Each wall is flat, endless, passes through zero and stands at right angles to its row. A trip goes straight from one point to another. List the walls that it crosses, first one first.

Walls:
(1): [-33  32   7]
(2): [-68  15  14]
(3): [ 75 -39 -17]
(4): [-46  -7  23]
(5): [  7  28 -39]
(6): [-36 -12  61]
(7): [25  6  9]
(8): [  0  19 -18]
Trips:
[46 34 15] to [38  5 17] => 8, 5
[-34   8   5] to [-46 -14  -8] => 8
[48  2 -2] to [-31  61 -20] => 1, 3, 2, 7, 4
[ 58  24 -65] to [ 12 -12  -9] => 8

Walls:
(1): [-14  18 -17 -37 -49  21 -47 -34   9 -72  21  28  16  -8]
(2): [ 52  16  39  62   8  -6 -13  48  22  22  -6  55 -17  14]
(3): [ 23  16 -15 -27  32  51  39   2  -8   1 -24  51  33  35]
(4): [-33  44 -16 -20  -8 -24  -1   4  49  32  46   5   9 -22]
Trips:
[ 21 -13 -20 -34 -33 -29  64 -43  -1 -52 -43   6  22 -23] to [-30 -46 -12   2   7  -8  67 -39  23  15  -1  15  11   7] => 1, 4
[ 18 -11  89   3  10 -40  -9 -29 -19  19  27 -29 -23  12] to [  1  17   1  -9  -3  15   7 -43 -16   9   4  61  -6   5] => 3, 1, 4
[ -4  -4  -9   2  11  -7 -37  22  -7 -51 -45 -17  24   7] to [ 37  -5  27   1 -36  40  13  -7  30 -53   4 -40   9 -39] => none
[-34  16  57  23  60  12  38 -36  -5   6  -5 -18  18 -59] to [  3  27  20  -6 -15 -13 -12 -42  17   2  46 -27 -31  31] => 1
[-27 -18 -23 -67 -44 -20  45   8  62  92  55 -26   2  -3] to [  -8   17 -105    4  -24   31  109  -13    9  -25   18   34   13   23] => 3, 1
[-30  31   9  45 -25 -39  37  31 -15  -8  -6 -76 -13 -34] to [ 19   9 -41 -27  36   1 -47  60 -21  -5  21   1  19  21] => 2, 3, 1
[-15 -19 -56 -20 -41 -35   6  13  12   7 -15  39   7  26] to [ 22  53  19 -14  -3  40  -1 -13   3   6 -18 -20 -16  54] => 2, 4
[ 23   2  37  32  45  -5  36 -53 -12 -55  59 -32 -88 -37] to [-11 -15 -67 -31  16  -5  21  64 -48 -23   0 -46   7  29] => 3

Walls:
(1): [-32   7   2 -42 -40 -37  32  -2 -15  -8 -11 -37 -57 -15  -8   0  16  23
 -11  40   3  13 -17 -84 -12  58  41  28 -25   4  36  -9 -50 -39 -53  30
  37 -78  12 -42  -1   7   9 -61  18  24 -22  39]
(2): [ 13 -19  28  34  23   0  81  23 -40  -5  53  -8 -48 -59  30 -70 -33 -34
 -41 -14  -3 -24  13  -3 -58  12 -33  49   8  24  32   6 -18  57 -26 -20
   0 -34   3 -10 -19 -60 -27   9  17 -23  53  -5]
(3): [  5  16   1  -9 -39 -30  18 -24  13  14 -34 -15  23  27  21   9 -57 -18
  16 -27 -73  45 -15  17  35  48 -41  -9 -45  18  37  19  20 -17  49  50
  59  62  15 -57  45  16 -26  40 -24  18 -28 -23]
(4): [-36 -15 -33 -45 -63  12  12  50  22  36 -40 -13 -27 -11 -21 -24  -6  15
  -7  -1  -8 -42 -40 -46  76  28 -11   3  -8  34 -45  -6  50 -10  23  22
  16 -13   1  17  36  22 -31  -4  11  13 -31  -6]
(5): [-35  -5  24 -12 -50 -76 -29  -7  -1 -12 -45  59   9  15   1 -15   4   2
  54  15  15 -52 -46  -3  -4  58 -19  22 -41 -64  43  35 -13  11 -19  29
  58  27  50 -32  23  -6  31  55  -7  16  43 -52]
(6): [ 51   3  -1  18 -10   6 -47   9 -19   0 -18  -2   5  -8  -5 -38 -55  13
 -15  30  21 -47 -19  -3  17  -5  42 -60  13 -43 -47   2  -8  21 -50 -52
 -16 -11  -3 -50 -61 -21 -37  60 -62 -13 -13  14]
(7): [-10  15  46  11  -3  86  -6   4 -43  30 -11  15 -14   4  74  13  25   1
  12 -10  22 -10 -53  31  -5  24  37  13 -40 -33   7  29 -28  12  31   2
  27  17 -34 -27  43 -13  31  29  40 -33   1  15]
Trips:
[  36   39  -33  -51  -12   16   29    6   28 -110   34  -59   -5  -39
   90  -31  -20   23   23   18  -33    0   -5   -1  -12   24   28   -1
   -1   49   21   61   39   17  -21   15  -18  -46  -34   16   -3   25
  -43   -5  -28  -36  -20   21] to [ -26    3   26   16   23  -72   26    2  -39  -30  -43   -9  -17  -42
  -21   -9   22   31  -29  -50   41    2   20    6  -30   16   -3  -12
   18  -10    7   53   46  -29   -8   34   52   39  -44  -47  -17   27
  -11 -103   25    8   23   14] => 6, 4, 5
[ 35  33  29  25  22  55  18  37 -92 -32 -57 -72  17   9   1  18  69  12
   9  14   2 -13  16  11  20  28  29 -12 -63 -17 -21  72 -34  10 -30  40
  43  -3 -11  -2  39  -8 -10 -29  59  37 -51  36] to [  2 -46  32 -16  47 -23  -4  -6  70  52 -13  25  -9  28  16  33  -4 -57
  24  14 -38  30 -43   8  44  40   4  -7 -14  18  42 -21  63 -55 -62 -72
   1  -5 -12  12 -34   2 -30  -8  -9  32   4 -39] => 5, 7, 1
[ 47 -64  -6 -26  26  24   9   3 -18 -15  31 -33  17 -22  12  51  16  -7
   5   8 -16   1  26  11 -18  46 -26  16  20   2 -27  -8  38  15 -25 -31
   3   9  56 -47   0  -3 -21  25   8  17   5 -30] to [-22  14   3  36  58   1 -23 -55 -27  29  -2  79  11 -40 -29  19 -20  20
  21 -24   3  34  38 -13   2  -6  12  37 -40 -29  -1  23  43  19 -31  83
  30 -25 -16 -44  56  26  10   1 -46  16  13  39] => 5, 6, 7, 2, 1
[ 26   1  21  32 -34  32  33  27  11 -31 -20  50 -17  47  -1  -7  25  34
  25  44  38   7   3 -76  -9  43  -3 -46 -16  -7 -19  18  62 -17  -4  83
  19  27 -44  22  16  22  69   1   0  34  -3  24] to [  0  37  35 -13 -13  -7 -22  21 -36 -22   5  28  -2  -3  56 -73 -13   8
 -45 -48  -1  15 -61 -31  -1  30 -34 -18 -10 -19  -2 -74 -20 -17 -39  34
  48  22   3  -6  33  -6   3   4  14  15 -43  72] => 6, 2
[-18  21 -16 -34 -25  -5 -75 -48   4  86 -36 -22   9   3 -22 -19 -20  52
  53  32  13  51  37  16 -43  17 -19   5 -21 -48   6  35  13  58 -33   8
 -32  34  -7  -2 -16 -25 -62  15  47 -23 -46  31] to [-40  34 -88  14  14  12 -17  15  24 -26  15  25  11  30 -29  16 -45   0
 -24 -15 -20   5   2 -33  24 -12 -21  18  70 -45  42  -8 -11 -23  77  13
 -14 -23  47 -32  33  14  52 -27  -1  16 -22 -53] => 7, 4, 6
[-29  67 -27  34  28  55   4  11  -7   8 -47 -67 -20  69  16  15 -15 -25
  15 -30 -68 -15 -41 -18  26  22  40 -46  -8 -26 -25 -42 -51 -11   8 -14
 -42 -43  -1  -3  10  31   3  62  23 -69 -17  57] to [ 46 -34  37 -46  18  45 -44  31 -40   1 -26   0 -60  52  31  40 -54 -20
 -11  31  24  25  21  77  26  -9   2 -37 -25  39  -4  30  10  16  -6   6
  -7   3  81 -23  26   2  12  10 -60   3  27   1] => 1, 4, 5

Walls:
(1): [  5  -7  47 -33  12   3  42  -8  -1 -14  86  14   2 -16  25  25  -2  -5
 -27 -20  -1   7 -36 -25 -43   1  50 -44   5 -55   0  37  40  31 -32   9
 -30  41  19 -17 -15 -60   5 -33 -22 -77 -63  44]
(2): [-14 -11  69 -44  -7  -6 -22 -36  22  -4  46  23 -17 -18  39  50   8  -6
 -41  15 -57   5  34   6  10 -97  58  33 -29 -53  25  17 -18  54  28 -35
  13   1 -35  -9  32   0  42  16  13 -43   8 -25]
(3): [-27 -50 -17  28  30  21 -85 -55 -21 -17 -23 -22  53 -62  20  59 -38 -19
 -33  11 -81  48 -76 -24   2 -51  32 -50  21 -26  40   3  47 -11  22 -31
   1 -22   5  29  26 -21  68  -1   7   5  21  -3]
(4): [-59  13 -24  13 -40 -16 -19 -13 -50  12 -56  22   5  13  66  -8  35 -25
 -30  17  -3  -6   7  -6  14 -17 -27 -34  -3 -62  10  11  -5  38 -14  -1
 -29  -9  63  -1   7 -41  50  17 -27  24 -24   5]
(5): [-21 -77 -24   2  -4 -20 -28  27 -18  -7 -40 -38 -29   2  21 -25  12 -52
 -27  48  45 -42 -17   3 -10  25  42  20  53   3  -8  43  15   5 -50  22
 -11  24  45 -15  15 -13  25 -16   9   3  -3  22]
(6): [  5   1   0  46 -17 -15  14 -50  16  36   5 -13  13  14  29  59  -8  19
  23 -12   9  -3 -54  -1 -28   6  13  25 -69  34 -44   8  23 -21  -8  12
  18  35  11  -9 -57  13  38 -15 -21 -25  18  25]
(7): [  6  11 -33 -45   8 -33   1 -44 -23 -14  19  48  51  33  34  -1 -24  18
  21 -47 -25   9  -2  -3  14  68  35  -4 -37 -48   6 -21  34  -9  25   9
  -7 -48 -27  29 -21  28 -23  38 -15 -26  41 -11]
(8): [-15  24  33 -51  -1  19  43  -9  17  12  23  34 -38  71 -14  31  25 -32
 -12 -14   8  60  28  39  39 -61 -10  66  29  29  54  21  55   2 -18  -2
   6  47  37  96   3 -40  46 -22  -5 -19  -3 -25]
(9): [ -6 -12 -30   5  -7 -37 -16 -56  29   8  47  29  -5  12 -34  22  55 -63
 -15   0 -57  -7 -40 -25 -45   0 -21  -5 -37  46  39 -14  19   0 -15  -6
  -8  -4 -35  13  18  -3 -45   4  -5  20  24  43]
(10): [  6  15  46  21 -10 -34  62  45 -35  14  30  30 -25 -37  51  26   9  12
  36  14   2  23 -37  17  28  10  10 -77 -27  10  -1 -28 -10  16 -54 -49
  -4   3 -21 -39  21  10  29  32   0 -13 -16  16]
(11): [  8   3  31 -16 -83 -44  36 -18  -3 -13 -54  13 -46  -4 -37  13  26  47
 -53 -11 -17 -48 -17  49 -23 -31  25  11  38 -26  -3  -8 -26  -8   8  -3
  42  -3 -12  -9 -18  -1 -62  26  13 -20 -44 -30]
(12): [ 39 -15  -9 -14 -31 -75 -17  30 -48 -13 -10  35  10 -24 -17 -15  -2  84
   8 -14   6  30 -18 -53   7   2   3   4 -13 -46  85  16  42 -48  28   0
  67  43  20  19  67  16 -49 -27  19  54  -3   7]
Trips:
[-12   6 -25  33 -24  17 -43  37  21 -66  -5 -18 -48 -45 -49  10   9   0
  -2   8  41  -1 -44 -70 -67  50   6  30 -29 -53  -9   6   9  -3 -38  15
  62  -1  27   9  -2  11  -6  60  59   6  54  34] to [  8  -6 -36   5 -20 -29  26  18   2 -11  15   3  27  42  -5 -40 -73   3
  -8 -51  45   7   4 -80 -20  26  39  16  17   4  51  25 -33 -69  43   6
  39 -15  38   7  40  39 -21   0 -48 -16  12 -44] => 7, 3, 9, 6, 11, 5
[-19  32  -4 -14 -57  -5 -30 -26  -5  -8 -54  43   2 -38 -16 -60  48  33
   5   9 -37  -4 -15   7 -15   2 -18 -15  31 -20 -18   2  -4  12 -39 -47
 -26  33   5 -29  53  24  15  25 -44   0  -8 -19] to [  2  39 -38  51 -43 -58 -29 -20  13 -25 -29  38 -27  -3  42   0 -61  32
 -22  -9 -39   2  11 -20 -46  -8  -8  -9 -12 -28  41  20  19  11  -7  10
   2 -43 -38  37  -6 -23  55  25  -3 -24 -35 -15] => 5, 7, 1, 6

Walls:
(1): [  38   -3   50  -10   -7   15  -34   90   25  -10    8  -13   35   17
  -31   -9   14   30   22  -27   48   13  -27   23   37  -45   14   13
   37    6   29  -12   14  -23  -50   53  -16  -45   24 -120   19    7
   42  -15    6  -22  -43  -49]
(2): [-13  47  27 -11  -7  47  17  26   7  49 -12  47  10  19  11  -3 -19   8
   8  28  18  29   7  22 -26  32 -15 -10   7 -10 -15  51   0 -49 -19   7
  34 -33 -31 -47   7  42 -58 -19   4  -4  40  20]
(3): [-41  19  22   7  14 -33 -21  28 -10  38 -20 -13  -5 -22 -37  24  23 -12
 -20  21   9 -37   2 -65  -6 -17 -20 -57 -27  59  35  -6  32 -37 -12  37
  26   7 -31 -21  -6   0  10  47 -15 -30 -12  14]
(4): [  4 -16 -10   0  -1  12  53  16  28 -19   8   2  26  61 -37  45  -4 -35
   1  17   4 -16  38 -26 -54   9  23 -51  -6  21 -18 -10 -19   5  -5 -53
  -3  21 -27   3 -17  -7 -11 -10  47 -11 -52   0]
(5): [ 19   9 -22  53  -4 -26 -24  59   3  11  40  11  18   7 -11  30 -22  -2
  57   3   0  39  42  50  12 -15  24  21 -32 -27  49 -16 -38  -1  15  10
  37  20  55  -5  -1 -50  34 -11   8  11  18  18]
(6): [-12  52 -39  57 -13 -64  -5 -77 -24 -65   5  18  -5 -20   2 -13 -51 -38
  29   3  13  57 -43  26  12  14  23  11  33 -27   0  14  32 -63  -9 -16
  80  29 -30 -20 -12  -5  29 -55 -19  -2  30  -4]
(7): [-24 -44  -7 -23  -2  20 -23 -10 -27 -54  14 -22  25  26  13 -25  49  43
  29  25  52   4  33  -5 -16 -33  42  64 -30  16 -57 -71   2   4   8 -41
  57  -1   3  10  13  -9 -79 -27  -1 -30  10  50]
(8): [  62  -20  -98  -26   13  -43   44   62  -25  -45  -21   49  -27   27
  -18    7  -27   -5   13  -31   16  -49   39  -21   27  -59   45   11
    0   52   -3   30   13   46    0    3   -9   51   40   12  -20    1
   21 -102   -2    4  -29  -23]
Trips:
[  3 -41  56  44  32 -21  46 -20  45 -44 -14   1   0 -44  34   6   3 -12
 -85  47 -32 -12  12 -21 -25  44  18 -61   1  17  -7  33  11 -48  15 -20
 -28 -33  11  54   5  11 -18  10 -44 -28  25   2] to [-69   4  18 -39  69 -20   4 -19  28   0 -24  14  29 -46  66 -26   3 -56
 -76  30 -17 -45  45  20 -13 -29 -22 -17   3 -33 -24 -31  -4 -23  18  -2
 -18  64 -20 -20 -18  33 -33 -41 -17   1 -15   2] => 7
[ -2 -20 -59  -7  12   1   2 -10  53 -38  26  -4  38 -15 -32 -35  25   3
  22  36 -32  -2  16 -18  -6 -19  25  21  17  -4  35 -49 -11  42   5  20
 -31 -39 -61 -15  33 -21 -32 -51  -2   6  13  -6] to [-53 -49 -43 -40   0 -22 -17 -10   5 -16 -33  26   2 -45 -16  23 -62  32
 -14  12 -13 -31  35  -2   0  49 -82   5  43  10  23 -36  62 -35 -25  63
 -26  10 -10  -3  12  14 -18 -49 -22  28  35  59] => 5, 6, 4, 1, 3, 2, 7
[ 21  20 -37  19 -51 -15  19 -18  26  -4 -34 -39  -8   0  -4  33  15  52
 -37 -35  46  15  60  58 -29 -42 -19  20 -10 -32 -31  42 -10  33  -4 -29
 -41 -20  13  -1  -5  23 -41  27  -2   0  17  50] to [ 23   9  48  21 -12  24  21  13   3  15 -30 -34 -12  30 -53 -47  40  13
  50 -29 -77   2   2 -12  -4 -12  15  13 -15   1  32   4  70 -21 -14  -1
 -28  -1 -28   3 -18 -94  29  40  15 -11  11 -13] => 8, 2, 1, 7, 3

Walls:
(1): [-36  37  28 -16  52  32 -13 -35 -11  11  19  17 -33  45  28 -19  13  23
 -10  18  40  24  -8  11  -9 -57  -7  29   5 -12  48 -28   7   4  45   2
  65 -89 -45  31  53 -53 -43  52  53 -31 -36 -28]
(2): [-29  24 -37  33  30 -50 -18  48  47 -44 -10  19 -49  19 -26 -14  36  -4
  13 -27  12 -41 -16 -14  18 -37 -34  -1  -7  47 -25 -14 -11 -39 -20 -55
  -6 -37  -7 -34  -9 -45  20   5  60  51  13  11]
(3): [ 53  37  58  15  53  20  63 -45 -37  39 -20  -5 -10  58 -55 -19  40   4
   9 -19 -17  83  41 -37  66 -44  32  34  35   2  23  31  -8 -45 -71 -32
  37 -41 -31  21 -67  46  22 -38 -24 -35 -16 -68]
(4): [-18 -31  20  -7 -38 -58  27  16 -11  43 -18 -11 -33  10   9  76 -27  24
  10 -22  11  20   7 -14  16 -19  19   6  -5  35 -10 -40  -7 -11 -73 -14
 -12  31  27  64   8 -46  -8  -2  15  11  12  27]
(5): [  5 -35  70  -2  12  48 -25 -41 -63   1 -34  27  16 -10  15  26  -1  -4
 -53  10 -38  -1  34 -15 -17 -17  14 -47  11 -17  24  17  11 -12 -47  -3
   9 -37  34 -38  38 -18  51   9  -6 -13  16  62]
(6): [-39  39 -19  24  24   5  41  12  34  -9  26  -7  50  24  24 -15 -45   5
   9  59 -20  10 -17 -40 -58 -72  52  -2  27   7  -1  19  -3   5  44 -39
   9 -59  63 -19 -26  40 -47 -10  -8  21  -2 -21]
(7): [ 24  32   2 -26  67   5 -52  29 -64   3 -26  -8 -76   6  20  93 -39  13
  48  14  30  51   0  -1  20  -3  35 -10 -34  29  49 -30 -10 -23   4  47
  37  11  10 -40  51  -9  -6 -10  10  27 -52  -7]
(8): [-26 -12  -3  18  36  38   2  -6 -47 -12  -3 -33  18   7 -12   7  26  -3
 -41  -9 -29 -59  18 -11  17   2 -16 -44 -14  24 -55 -21  21  36  11 -29
  31  14   5  36  54 -33  11   5   1  -8 -40  17]
(9): [-17   9 -39 -51  64   5  35 -13  -7   0 -36  44 -27  32  49  45  58 -20
  17 -20  -1 -12 -27   8  -7   5  38  -8 -37 -16   7  10 -20 -39  -7 -38
 -24 -53  20 -18  15   4 -16  28 -55   2  31 -20]
(10): [ 19   2 -18  30  11  20  11 -14 -12  54 -42  25  26  11  34   3 -12  11
  31  -6  -9  31 -28 -13 -35 -22  13  41  -5  -7  51  22  13 -23  -5  -4
 -24  13   7 -30  15 -25  42   2  60  38  33  -2]
Trips:
[  9  30 -14  25 -12 -18 -49 -11  14   6 -36   3 -70  24   2  -1 -13  -6
 -10  -2  14  -1  80 -58  55  27  17 -22  -9   5  -2   7 -10 -41  35  35
   6  11  28  -6 -24  50 -13  10  20 -56 -14  12] to [-46   5 -24 -10 -20 -40  68  38  40   1  77 -40 -30 -22 -24 -36  10  26
 -47  94  54  22 -16  -1  -5 -57  27 -21   3  35 -20 -48  11  46   0   5
  52  15 -13  -1  43  45 -33   5 -59  51 -20  16] => 4, 6, 1, 3, 8, 7
[  2 -77  45  10  22 -15 -27 -34 -35   2   4  -1  29 -26  23  -2  49  -8
  10  93  12 -10 -19  17  82  30   4  12  28 -39  28 -42 -46 -38  27  48
  16 -16  -4  32  65   9  -3  14 -20 -11 -30 -35] to [ 10 -12  50  23 -61  11 -29   4   9 -49  27  -8   7  -4 -22  56  27  34
 -16   8  13 -46  14  -7  44  61  21 -13   9 -12  24 -25  16  35 -14  -4
  -2  34   0  11 -14 -43  70   5   7 -33 -87   1] => 9, 3, 4, 1
